Every row gives one point. The ring and each string are closed loops that go straight from each point to the next, and from the last back to the first. Before rounding, they use only three directions, however many columns there are. How many times does the string pass through the ring? Passing back the other way cancels.
In the rows, zero is written as 128.

Ring (8 x 3)
[141 133 119]
[138 150 132]
[125 161 161]
[106 158 187]
[89 140 190]
[90 120 173]
[106 112 154]
[130 116 131]
String (24 x 3)
[137 133 148]
[109 129 127]
[117 119 102]
[133 112 107]
[156 109 149]
[138 104 157]
[99 101 133]
[91 115 135]
[100 125 156]
[106 129 186]
[108 134 161]
[104 134 171]
[102 137 225]
[80 129 221]
[66 119 171]
[81 116 205]
[106 118 208]
[115 125 173]
[120 129 164]
[135 116 165]
[160 109 153]
[137 114 114]
[159 120 123]
[164 129 141]
Times through: 0
String (27 x 3)
[90 101 144]
[119 105 169]
[130 122 169]
[107 123 129]
[102 114 102]
[145 113 116]
[163 121 120]
[166 127 109]
[178 141 132]
[153 142 109]
[117 137 106]
[121 141 134]
[111 142 115]
[137 166 148]
[116 160 141]
[101 140 133]
[119 151 173]
[126 168 217]
[117 177 249]
[108 163 232]
[92 156 231]
[72 133 155]
[93 132 154]
[88 127 136]
[105 130 176]
[110 132 158]
[81 114 125]
Times through: 0

Ring (7 x 9)
[103 200 181 191 65 156 151 159 111]
[105 185 151 176 51 138 143 154 106]
[131 133 112 142 85 121 141 137 124]
[167 74 82 105 149 114 146 116 155]
[180 60 94 103 189 125 155 110 174]
[162 97 135 134 176 142 160 123 165]
[119 175 179 181 103 158 157 150 129]
String (23 x 9)
[161 101 97 112 143 131 148 120 154]
[155 94 116 131 147 126 152 125 152]
[179 40 100 113 197 113 156 110 174]
[166 68 117 127 178 122 156 118 164]
[192 42 106 103 227 132 163 104 191]
[176 90 123 115 196 151 162 115 178]
[150 129 135 137 144 150 156 129 153]
[144 102 148 159 147 128 157 133 147]
[136 115 178 179 153 138 163 140 147]
[127 137 177 182 128 142 159 145 137]
[116 157 188 194 109 145 158 152 127]
[89 232 209 212 53 171 154 168 104]
[93 237 185 192 40 171 148 164 102]
[130 145 143 157 105 139 150 141 131]
[117 152 158 177 88 132 149 149 120]
[96 188 164 191 42 134 143 160 99]
[93 225 142 171 7 146 134 161 89]
[128 154 128 148 85 137 144 141 124]
[132 152 117 139 86 137 143 138 127]
[139 138 117 135 104 135 145 134 134]
[147 88 113 138 130 111 147 128 142]
[167 53 77 108 150 98 144 115 153]
[185 56 47 72 162 112 142 103 166]
Times through: 4
String (29 x 9)
[168 96 102 110 161 137 152 117 163]
[151 113 118 131 135 134 151 127 148]
[169 53 98 118 173 109 152 115 162]
[184 21 66 94 185 94 148 104 170]
[173 68 61 88 147 111 142 110 157]
[169 46 68 102 151 94 143 112 154]
[153 78 106 132 139 108 148 125 146]
[144 116 120 138 123 128 149 131 141]
[152 128 90 109 111 135 142 125 142]
[167 96 63 88 128 123 140 115 151]
[152 127 102 117 120 139 146 126 145]
[152 104 114 130 137 128 150 126 148]
[180 28 90 109 195 102 154 108 173]
[203 8 71 81 230 110 157 95 193]
[198 33 87 88 226 126 160 100 192]
[182 46 117 118 215 127 163 110 182]
[155 80 140 149 170 124 159 126 158]
[147 127 138 143 140 145 155 131 149]
[142 158 145 143 128 163 156 135 146]
[139 133 145 153 127 142 154 136 142]
[136 117 160 169 139 133 158 138 143]
[138 129 144 155 125 137 153 136 140]
[133 167 153 154 112 160 154 141 138]
[131 173 175 167 126 170 160 143 142]
[141 131 180 172 160 155 166 138 154]
[150 88 162 164 176 131 164 131 159]
[147 107 138 148 146 132 155 131 149]
[159 114 123 124 156 147 155 124 159]
[185 73 98 96 199 142 158 108 182]
Times through: 1

Ring (7 x 14)
[117 162 139 120 107 113 123 104 75 82 94 121 171 97]
[117 171 165 108 141 96 141 109 113 89 118 144 153 123]
[129 148 150 106 176 104 153 138 150 121 152 167 110 165]
[139 123 115 113 177 126 149 157 145 139 158 167 91 177]
[146 89 66 134 134 157 124 162 106 153 133 139 97 155]
[138 93 69 143 89 156 106 137 70 138 97 110 133 112]
[128 120 92 138 81 142 106 118 58 112 84 104 159 92]
String (33 x 14)
[143 110 50 136 118 169 118 155 62 117 115 127 125 133]
[134 123 96 128 123 139 124 137 90 119 116 131 131 129]
[133 121 95 129 116 140 121 134 85 119 111 127 135 123]
[132 129 96 128 118 140 123 133 80 110 110 128 139 122]
[127 115 117 131 99 125 115 119 96 131 99 117 142 109]
[121 106 140 134 79 109 108 103 107 146 87 106 149 92]
[115 145 134 131 72 115 107 92 61 94 71 99 184 72]
[116 207 109 117 108 137 125 105 12 16 83 118 205 83]
[119 187 122 115 121 127 130 112 50 48 99 129 180 102]
[124 145 131 120 121 117 128 118 95 104 109 131 148 117]
[121 133 147 122 113 106 125 111 113 123 106 127 145 113]
[110 146 184 118 99 81 122 86 119 117 92 118 165 92]
[111 195 159 109 121 102 134 96 72 53 97 130 185 96]
[114 218 133 106 133 121 139 107 40 16 101 135 195 101]
[111 212 137 110 118 118 132 99 37 22 90 126 201 89]
[113 158 151 122 92 105 118 93 77 88 84 112 179 84]
[116 185 114 122 94 132 118 101 25 41 78 111 198 78]
[123 175 88 126 98 149 117 116 17 45 83 112 188 87]
[129 148 88 127 111 147 120 128 52 82 100 122 158 110]
[128 112 115 132 100 126 115 121 97 134 101 118 139 111]
[127 82 123 141 76 119 103 112 113 169 89 103 134 99]
[136 74 70 150 67 154 94 130 72 157 84 96 135 98]
[148 86 21 149 91 188 102 158 41 130 100 109 127 120]
[153 103 7 142 122 198 116 175 38 111 119 128 117 142]
[152 72 29 145 116 181 112 170 78 156 122 126 98 147]
[155 82 23 140 134 186 121 180 78 145 135 137 92 161]
[149 108 44 131 146 173 129 172 80 124 137 145 103 160]
[142 118 74 127 142 154 130 156 91 122 132 143 113 150]
[135 91 110 131 119 127 121 137 127 163 121 131 109 137]
[139 60 106 139 108 128 114 141 144 199 120 125 93 139]
[143 59 86 141 110 141 113 149 131 192 122 125 92 142]
[154 64 31 146 118 179 113 172 89 168 126 128 90 151]
[154 88 10 144 120 195 114 176 52 130 122 128 107 146]
Times through: 4

Ring (9 x 14)
[123 136 159 123 175 101 130 151 155 119 164 151 133 131]
[131 132 146 91 154 107 133 139 151 79 158 140 118 136]
[136 125 129 70 116 122 123 135 131 56 141 132 116 135]
[134 119 118 76 85 140 106 143 106 69 123 134 130 126]
[127 120 117 95 77 142 99 150 100 96 116 138 138 120]
[113 131 124 132 89 127 101 155 112 149 117 141 138 116]
[98 146 145 175 135 97 116 158 145 205 134 147 133 118]
[98 148 154 180 156 92 121 160 153 208 144 152 136 119]
[108 142 164 165 178 95 125 162 156 179 158 158 143 123]
String (32 x 14)
[90 156 143 184 134 82 125 150 160 225 132 140 115 121]
[85 155 145 203 132 86 117 159 152 249 128 146 128 115]
[105 134 142 170 121 121 100 170 118 193 128 156 157 110]
[112 131 140 150 121 123 103 165 119 165 131 153 152 115]
[115 136 140 133 128 111 117 152 136 144 137 144 131 123]
[101 147 134 155 115 97 120 146 145 184 127 136 116 123]
[102 139 123 153 84 116 103 153 120 184 111 138 129 115]
[117 120 116 129 62 151 83 165 82 144 104 146 158 108]
[127 114 122 111 77 157 85 166 81 112 114 150 164 111]
[125 123 129 110 102 136 102 156 108 111 127 145 145 119]
[140 105 111 70 58 170 83 157 70 57 110 143 158 115]
[143 112 106 47 61 153 102 138 93 31 115 128 126 127]
[135 128 116 56 92 121 125 124 132 47 130 120 98 138]
[122 136 135 104 126 107 126 139 144 107 140 134 114 132]
[126 127 137 105 124 123 114 150 126 102 139 143 135 126]
[139 116 134 79 117 141 108 152 110 62 140 146 145 126]
[142 123 132 56 125 123 127 133 134 35 147 132 115 138]
[141 133 131 44 134 102 145 116 160 23 154 119 85 149]
[130 136 134 78 134 101 138 126 156 70 149 126 97 141]
[124 134 137 102 130 110 125 140 142 102 143 136 117 132]
[134 120 134 90 116 136 109 152 113 79 138 145 143 125]
[143 112 125 63 98 149 104 149 100 43 132 141 143 126]
[146 113 111 39 75 148 109 134 102 17 124 127 122 132]
[134 125 112 62 79 129 116 130 119 56 122 123 107 133]
[120 135 129 107 112 113 120 140 135 113 133 133 116 129]
[119 133 136 120 123 114 117 148 133 126 137 141 128 125]
[116 132 118 114 81 123 108 144 118 128 116 132 121 122]
[110 130 113 132 62 134 94 154 100 156 103 137 136 113]
[106 132 123 150 81 129 95 161 106 176 110 144 145 111]
[114 127 135 142 108 131 98 165 109 155 126 152 155 113]
[113 134 139 140 123 116 111 156 129 154 134 147 139 120]
[102 149 141 152 134 89 128 144 158 178 137 136 111 127]
Times through: 0
String (28 x 14)
[142 113 105 48 57 153 101 137 93 34 114 127 125 127]
[143 103 111 63 58 172 84 156 70 46 112 142 157 116]
[132 114 121 91 82 152 94 157 91 85 120 144 151 118]
[120 132 137 120 122 117 115 150 130 125 136 143 132 124]
[115 136 127 119 103 113 116 143 132 132 126 133 118 125]
[108 135 117 135 74 124 102 150 113 159 109 135 128 117]
[96 146 125 164 92 104 110 150 132 201 114 136 121 117]
[95 145 137 181 113 104 108 160 134 218 122 146 135 114]
[104 137 145 169 129 114 106 166 127 192 133 154 150 114]
[114 133 145 144 134 117 110 161 128 155 139 152 147 119]
[106 145 149 156 149 95 124 152 153 176 145 146 127 124]
[92 159 163 191 180 69 137 153 180 225 155 148 119 126]
[96 149 170 200 186 86 123 170 161 228 157 163 148 118]
[105 138 165 182 171 106 112 175 140 200 152 166 162 114]
[104 138 166 187 172 106 110 177 139 206 152 168 166 113]
[98 144 167 200 176 98 113 176 146 226 152 167 161 113]
[111 133 150 156 143 117 108 167 128 169 141 158 155 116]
[109 142 145 147 140 100 122 151 147 164 141 144 127 124]
[97 154 144 168 141 82 130 145 164 200 139 138 111 126]
[88 154 136 190 116 89 116 153 148 236 122 140 120 117]
[104 135 127 157 90 123 98 161 112 184 114 145 143 112]
[114 123 116 133 63 145 86 162 88 151 103 144 152 109]
[125 115 116 109 65 157 84 163 80 113 109 146 159 111]
[124 124 130 111 104 134 103 156 110 113 128 145 144 120]
[122 131 128 105 106 120 115 144 127 109 130 136 123 126]
[133 122 110 67 70 136 110 134 110 63 117 125 115 129]
[142 111 106 49 58 156 99 140 89 34 114 129 130 126]
[144 107 111 55 64 163 93 148 82 37 116 137 144 122]
Times through: 4
